Each point is reached from the start by the listed moves, each made 0, 1 or 2 times, or once backwards (-1), plus a little noise. Is the number of moves made odd or even? Then give how often each move was made.
In the rows, 128 means zero.

Moves:
(1): [135 144 153 124 132]
(2): [129 131 186  95 124]
Start: [115 113 131 137 131]
Points:
[108  98 105 142 128] -> odd (-1, 0)
[118 121 249  70 122] -> even (0, 2)
[117 119 187 103 126] -> odd (0, 1)

Moves:
(1): [119 120 121 127 138 104 146 132]
(2): [105 134 129 176 152 143 125 122]
(3): [129 113 134 132 130 134 130 137]
(4): [114 126 134 129 109 117 129 126]
(5): [109 115 108 118 111 149 128 132]
(6): [135 133 129 126 127 150 151 154]
(7): [127 120 135 128 125 144 142 101]
(8): [125 129 125 109 154 135 125 133]
Start: [119 130 132 127 133 124 140 121]
Points:
[  7  96 134 216 133 140 159  32] -> odd (1, 2, 0, 2, 1, -1, 2, 0)
[ 71  65 137 131  33 225 222 135] -> odd (0, 0, 2, 2, 2, 2, 2, -1)
[ 94 106 121  29 114 159 214 165] -> even (1, -1, 0, 2, 1, 2, 1, 2)
[ 63  95  90  83 128 174 180  73] -> odd (1, 0, -1, 0, 2, 0, 2, 1)

Moves:
(1): [148 123 125 116 137 136 142 128 115 129 132 115 139 132 129]
(2): [134 119 132 123 139 121 124 132 126 137 117 121 131 117 133]
(3): [128 131 138 117 138 117 137 130 113 144 143 123 129 125 119]
(4): [147 120 131 135 126 132 134 130 105 140 104 146 144 140 120]
(5): [125 131 124 141 116 123 133 148 131 125 131 128 133 131 135]
(6): [127 132 130 131 127 133 129 138 124 132 129 129 129 137 144]
(7): [128 142 123 120 129 122 127 124 116 122 141 121 140 143 113]
(8): [134 138 121 128 126 128 153 122 139 130 112 125 142 136 132]
(9): [123 128 124 130 134 140 133 119 133 152 125 120 133 128 119]
(10): [118 121 113 128 146 127 131 134 129 137 122 151 132 139 131]
(11): [141 122 106 135 115 113 136 141 111 116 120 132 122 130 142]
(12): [125 124 120 121 113 119 130 133 131 130 123 142 130 136 127]
(13): [122 123 124 132 126 131 124 117 137 140 125 131 138 114 130]
(14): [120 117 127 138 138 114 134 131 131 134 130 128 130 136 133]
Start: [127 126 121 120 135 115 129 137 122 125 131 132 128 130 121]
Points:
[ 88  83 175 146 151  59 114 192 104 200 136 178 135 125 153] -> even (-1, 1, 2, 1, 1, 2, -1, -1, -1, 0, -1, 1, 1, 2)
[135 100  85 116 245 138 242 103 127 224 107 125 179 174 124] -> odd (2, -1, 1, 0, -1, 0, -1, 2, 2, 2, 0, -1, 0, 2)
[127 122 109 154 106 117 187 169 184 126  85 148 180 151 184] -> odd (1, 0, -1, 0, 2, 1, -1, 2, -1, 0, -1, 1, 1, 1)
[166 122  37 174 130  73 232 167  86 199  76 110 244 186 151] -> even (1, 1, 0, 1, 2, 1, 2, 2, 2, 0, 2, 0, 2, 2)
[185 135  64 186  57  52 197 231  41  96  77 153 189 249 166] -> odd (0, 0, -1, 2, 2, 2, 2, 1, 0, -1, 2, 1, -1, 2)

Moves:
(1): [107 128 111 119 134 132 120 123 123 129 131 142 127 127 135 136 133 122
 135 128 128 128 133 126]
(2): [114 124 128 132 125 139 121 130 133 144 131 127 132 134 123 123 125 129
 126 117 130 111 129 125]
(3): [130 123 120 126 135 126 130 125 132 121 134 124 123 127 117 129 122 142
 136 130 136 125 127 125]
(4): [118 127 132 135 117 122 138 120 124 145 111 135 117 133 124 134 128 130
 136 136 129 137 130 127]
(5): [127 120 134 132 134 144 139 147 131 132 125 124 115 128 124 125 123 124
 136 124 119 125 122 134]
(6): [142 138 131 135 129 130 127 136 135 140 122 126 130 121 126 140 134 118
 132 147 134 131 116 123]
(7): [132 133 126 124 120 116 140 150 118 126 124 121 133 139 126 130 125 129
 138 123 132 118 126 130]
(8): [135 140 128 141 131 114 128 139 131 117 117 123 132 125 130 125 132 125
 128 115 124 134 122 127]
(9): [117 114 118 136 118 138 134 128 123 136 130 121 117 135 136 125 118 133
 114 133 129 104 128 121]
(10): [123 137 119 134 125 130 121 116 129 130 135 137 139 125 127 138 126 131
 128 144 122 139 146 133]
(11): [137 141 131 134 123 120 132 129 133 127 125 119 121 129 129 140 138 121
 131 121 128 126 132 127]
(12): [139 132 140 127 137 127 129 126 126 129 127 120 138 113 130 122 131 136
 138 130 129 127 125 130]
(13): [128 132 111 120 117 136 137 127 120 127 128 124 132 137 118 126 137 132
 125 132 130 131 130 116]
(14): [140 132 122 128 130 138 118 119 125 108 125 130 115 130 128 126 133 133
 129 136 143 129 137 140]
(15): [132 129 126 137 121 122 123 137 132 144 132 120 113 135 126 115 121 137
 130 126 114 126 122 127]
(16): [118 121 132 130 122 125 115 124 126 120 127 121 137 130 130 125 126 123
 133 124 129 132 131 127]
(17): [121 137 129 116 131 135 130 132 128 133 133 132 121 124 130 126 129 123
 129 130 136 140 136 114]
(18): [132 146 126 132 130 125 132 127 129 134 133 125 126 118 128 126 129 119
 126 121 128 135 117 139]
(19): [133 152 125 118 132 140 127 112 143 115 129 139 140 108 116 103 129 122
 131 138 127 124 138 124]
(20): [134 135 134 128 129 115 132 144 135 118 126 120 124 122 128 126 136 135
 125 124 123 133 123 139]
(21): [105 137 118 119 143 134 133 117 133 135 134 128 129 136 135 134 130 136
 138 139 124 139 138 127]
(22): [120 131 137 138 135 141 126 122 119 123 137 131 128 130 122 129 130 128
 121 129 128 120 127 123]
(23): [131 121 127 133 137 112 124 127 120 142 128 118 136 130 109 117 127 116
 129 136 121 133 146 129]
(24): [133 145 136  92 133 144 125 121 128 114 123 128 134 113 120 137 122 124
 131 140 132 137 131 123]
Start: [118 123 130 123 112 125 137 127 116 126 143 121 132 126 132 137 125 131
 117 112 117 124 132 133]
Points:
[198 171  39 180  47  61 182 129 123  78  90 110 119 147  70 107 159 134
 118 132 112 100 185 121] -> odd (0, -1, 1, 1, 0, 0, 1, 2, 1, 1, 2, -1, 2, 1, 0, -1, -1, -1, 2, 0, -1, -1, 1, -1)
[ 43  55  97  73 157 171 138 154  94 163 149  88 124 119  75  95  55 154
 148 120  74  68 169  94] -> even (2, 1, 2, 0, 2, -1, 0, 1, 2, 0, -1, 1, 0, -1, 1, 0, 0, -1, 0, 0, 0, 0, 2, 2)
[145 200 182 112 187  95 161  97 146  96 106 111 133 100 106 249 148 125
 137 158 131 194  83 108] -> odd (-1, -1, 2, 1, -1, 2, -1, 2, -1, -1, 1, -1, -1, -1, -1, -1, -1, 0, -1, 0, 2, 2, 0, 2)
[ 94  72  52 162  91 126 102 104 150 138 191 143 126 131 106  65  78 164
  79 126  75  23 207 156] -> odd (1, 1, 1, -1, 0, -1, 0, -1, 2, 2, 0, -1, -1, 0, 1, -1, -1, -1, 2, 1, -1, -1, 1, -1)
[148 136 155 164  65  58 161 190  95  77 106  92  90 177 154 116 141 174
 129  85 141 121 100 124] -> odd (-1, -1, 0, 1, -1, 0, 2, 1, 0, -1, 0, 0, 0, 1, 1, 1, 1, -1, 0, 1, 0, 1, -1, -1)
[ 98 161 138 142  52 119 140 116 124 137 149  81 203 139  98  71 172 112
 117  67 109  46 135 105] -> odd (0, 2, -1, 0, -1, 0, 1, -1, 0, -1, 2, 1, 2, -1, 0, 2, -1, 0, 2, 1, 0, 1, 0, -1)
[ 81 117  86 140 139  14 150 156  96 146 141  82 176 178 128 207 146 104
 185 121 135 164 105 135] -> odd (1, -1, 2, 0, -1, 2, 2, 0, -1, -1, 0, -1, 0, -1, -1, 2, -1, 1, -1, 0, 2, 0, 1, -1)
[150 202 142  24 182 195 153 130 166 115 170 108 153  22  73  67  99 140
 164 112 111  88 104 110] -> odd (1, 1, 2, -1, 1, 0, 0, 0, 0, -1, 0, 2, 0, -1, 1, -1, 0, 1, 2, 0, 0, 0, 0, 2)
[ 78 192 115 209  86 192 143 175 161 244 187 116  97 151  82 131 135  92
 121 129  71 103 143  76] -> odd (0, 2, 0, 0, 2, 2, 0, 0, 0, 2, 2, -1, 1, -1, 2, 0, 2, 0, 1, 0, 0, 2, 0, -1)

Moves:
(1): [116 130 119 125 141 127 140 144 154 129 123 118 125 150 116 126 134 118
 128 123 135 142 121 115 130 143 116]
(2): [128 133 128 144 126 137 140 138 120 135 139 136 144 129 130 130 131 126
 128 127 114 125 137 121 123 122 127]
(3): [119 133 126 118 126 132 132 151 125 109 121 122 132 118 148 125 134 127
 121 123 123 143 135 132 144 128 142]
(4): [125 121 123 131 136 130 133 115 125 120 135 131 126 122 129 143 121 125
 129 116 132 137 146 130 127 132 119]
(5): [127 128 142 131 129 128 130 131 133 128 113 123 127 127 131 130 122 121
 120 122 121 131 127 137 123 113 121]
(6): [138 127 115 121 138 130 130 136 135 125 129 130 128 120 132 128 124 126
 127 116 127 138 131 125 135 121 134]
(7): [124 121 129 124 134 128 118 122 132 125 129 125 136 116 126 125 127 127
 129 136 120 132 122 121 117 128 122]
(8): [134 122 136 132 132 131 136 140 119 126 111 131 117 136 129 118 128 137
 123 139 127 130 122 131 122 115 127]
(9): [128 133 128 129 123 129 121 131 121 129 111 136 124 121 124 127 120 129
 134 127 130 128 129 125 129 125 125]
(10): [134 124 126 128 126 112 132 136 114 129 121 128 119 139 126 118 122 130
 129 132 123 136 118 138 124 132 130]
(11): [126 136 130 107 133 127 131 135 131 132 147 125 122 125 122 117 134 135
 135 124 128 133 133 118 135 140 135]
(12): [122 136 122 124 114 121 131 146 129 126 131 122 123 125 130 136 136 132
 129 133 128 125 124 126 117 129 119]
(13): [153 129 150 143 125 127 125 120 124 116 141 122 141 112 114 124 120 126
 139 123 135 119 126 130 145 139 137]
(14): [128 130 122 127 125 134 129 120 124 133 133 119 131 130 121 132 135 124
 131 120 136 132 123 126 124 126 135]
(15): [141 107 149 131 135 124 107 138 125 123 132 140 131 120 119 126 122 137
 127 127 135 110 137 132 133 135 134]
(16): [130 144 125 120 119 133 131 122 124 135 141 117 139 130 112 127 124 118
 128 139 125 112 152 128 117 141 130]
(17): [136 127 121 131 138 131 127 130 137 138 126 132 117 140 147 133 121 122
 125 116 130 131 125 115 119 127 123]
(18): [129 107 125 141 138 118 146 115 126 123 114 134 130 131 142 117 132 128
 126 115 125 125 128 129 125 136 127]
(19): [132 130 133 123 122 136 132 118 127 120 131 132 134 146 112 138 136 120
 131 130 137 125 113 121 123 120 127]
(20): [124 134 123 127 121 126 116 137 133 123 133 124 118 134 122 126 136 128
 131 126 132 133 130 124 128 136 112]
(21): [132 138 127 125 122 131 129 122 120 130 135 122 135 132 127 135 127 137
 115 129 127 114 132 125 129 134 116]
(22): [127 135 127 128 121 133 126 135 136 134 121 133 128 136 129 124 128 114
 118 129 137 135 119 134 122 125 123]
(23): [138 122 132 121 127 131 136 131 120 131 116 133 131 129 124 131 135 131
 127 134 121 144 140 124 132 121 133]
(24): [127 117 132 131 139 135 112 125 123 134 119 147 127 128 131 132 137 113
 122 126 130 112 126 136 132 132 125]
Start: [132 139 128 128 134 101 144 133 131 120 135 156 120 119 125 129 134 143
 117 139 125 130 123 122 131 127 118]
Points:
[236  87 234 167 139 101 198  89  83  63 128 163 160 103  36 132  95 172
 107  94 168  80 126 135 120 114 101] -> even (0, 0, -1, 2, 2, 1, 0, 2, 1, 0, 1, 1, 2, 1, 2, 0, -1, 2, 2, -1, 2, 1, 0, -1)
[190 106  84  36 184  89 213 222 115 116  97 163  61 209 107 131 185 148
 123  82 170 189  94  53 153 165 151] -> even (2, -1, 1, 0, -1, 2, -1, 1, 1, 2, 2, 2, 0, 2, 1, 0, 2, 1, 2, -1, 1, -1, 2, 1)
[178 121 190  82 108  89  61 156  75 126 153 170  96 144   7 104 168 141
 105 238 156 111 123 151 102 191  61] -> even (0, -1, -1, 1, -1, -1, 2, 2, -1, 2, 1, 1, 1, 0, 1, 1, -1, -1, 0, 2, 1, 2, 2, 2)
